Rows are points. To make a cloud, some directions were put in groups of two or more. Within a group, all points are equally far from the middle, so they leave a hole (a ring in 2 directions, a hollow ball in 3). The other directions are filled evenly. Then the cloud was stretched, turned, moved and blurred a little. How many holes are there, and how many directions does each take, smallest first?
(in the rows, 128 means zero)

Cloud:
[[138 146]
 [138 165]
 [176  84]
 [161 157]
 [143 141]
 [128 117]
 [142 137]
 [ 35 116]
 [153 159]
 [ 92 160]
 [143  81]
 [106 161]
 [167  89]
 [175  94]]
Holes: 0

Cloud, 22 rows:
[[156 204 126]
 [ 55 139  81]
 [ 91 101  82]
 [139 114 185]
 [136  91 128]
 [135  94 152]
 [104 103 152]
 [215 150 161]
 [162  82 102]
 [154 141 102]
 [160 159 138]
 [117 128 146]
 [137 102 134]
 [ 56 135 112]
 [101 147 151]
 [136 165 117]
 [161 110  75]
 [114 170  62]
 [139 153 173]
 [155 119 167]
 [146 130 157]
 [ 78 109  87]]
Holes: 0

Cloud (19 x 3):
[[179 162 163]
 [105 178 147]
 [120  99 153]
 [148 191 156]
 [155 104 141]
 [ 90  79 129]
 [111 172 165]
 [ 85 146 106]
 [ 75  90  97]
 [132 186 162]
 [114 160 107]
 [123 132  95]
 [154 171 174]
 [158 148 110]
 [ 88  96  92]
 [ 68 145 134]
 [183 175 150]
 [ 76 143 110]
 [ 84 117 156]]
Holes: 1 (3)

Cloud:
[[163 125 107]
 [ 95 117 171]
 [181 164 155]
 [150 103 189]
 [175 187 143]
 [177 166 165]
 [104 121  97]
 [ 89  81 155]
 [ 83  90 146]
 [179 135 122]
 [108 141  94]
 [115 130  93]
 [104 108 175]
 [104  58 109]
 [140  97  97]
 [160 175 112]
 [ 88 156 171]
 [107 108 177]
 [129 119  95]
 [ 92 135  97]
 [180 160 133]
 [195 120 148]]
Holes: 1 (2)

Cloud, 29 rows:
[[114 148 208 123]
 [160  89 122 118]
 [168 111 142  78]
 [ 55 141 124  86]
 [100 148  49 112]
 [175 159 119 148]
 [ 80 126 137 111]
 [166 204 125  91]
 [ 70 143 125 148]
 [ 83 151 116  77]
 [ 63 135 149  77]
 [155  96 128 110]
 [151 128  93  88]
 [ 63 175 105 124]
 [174 140 138  63]
 [ 89 110  90 137]
 [159 124 105  96]
 [138 170 141 109]
 [ 59 154 114 144]
 [173  92 114  96]
 [127 104 115 102]
 [ 91 110 119 147]
 [117 123 105  79]
 [104 167  83 114]
 [ 73 113 145 160]
 [164  90  88 145]
 [108 171  82 134]
 [123 183 139  93]
 [ 92 180 157 133]]
Holes: 0

Cloud (31 x 4):
[[ 78  91 131 125]
 [108  65 123  97]
 [154  56 117 113]
 [127 171 103 154]
 [195 127 117 117]
 [173  63 120 115]
 [163  53 132 111]
 [ 85 154 105 105]
 [184  69 141 128]
 [146 135  76 127]
 [139  51 129 101]
 [157  75 167 166]
 [155 172 132 147]
 [130 103 142  69]
 [183  78 152 146]
 [134 159  74 104]
 [121  77 175 163]
 [132 114 162  88]
 [140 171 119 161]
 [ 99 161  91  96]
 [120  60 128  91]
 [103 123 108  70]
 [131  82 180 122]
 [121 165  78 106]
 [145 158 118 170]
 [122 172 145 129]
 [131  85 178 116]
 [138  59 111 121]
 [103 125 170 130]
 [108 140 165 124]
 [119 168  81 120]]
Holes: 2 (2, 2)
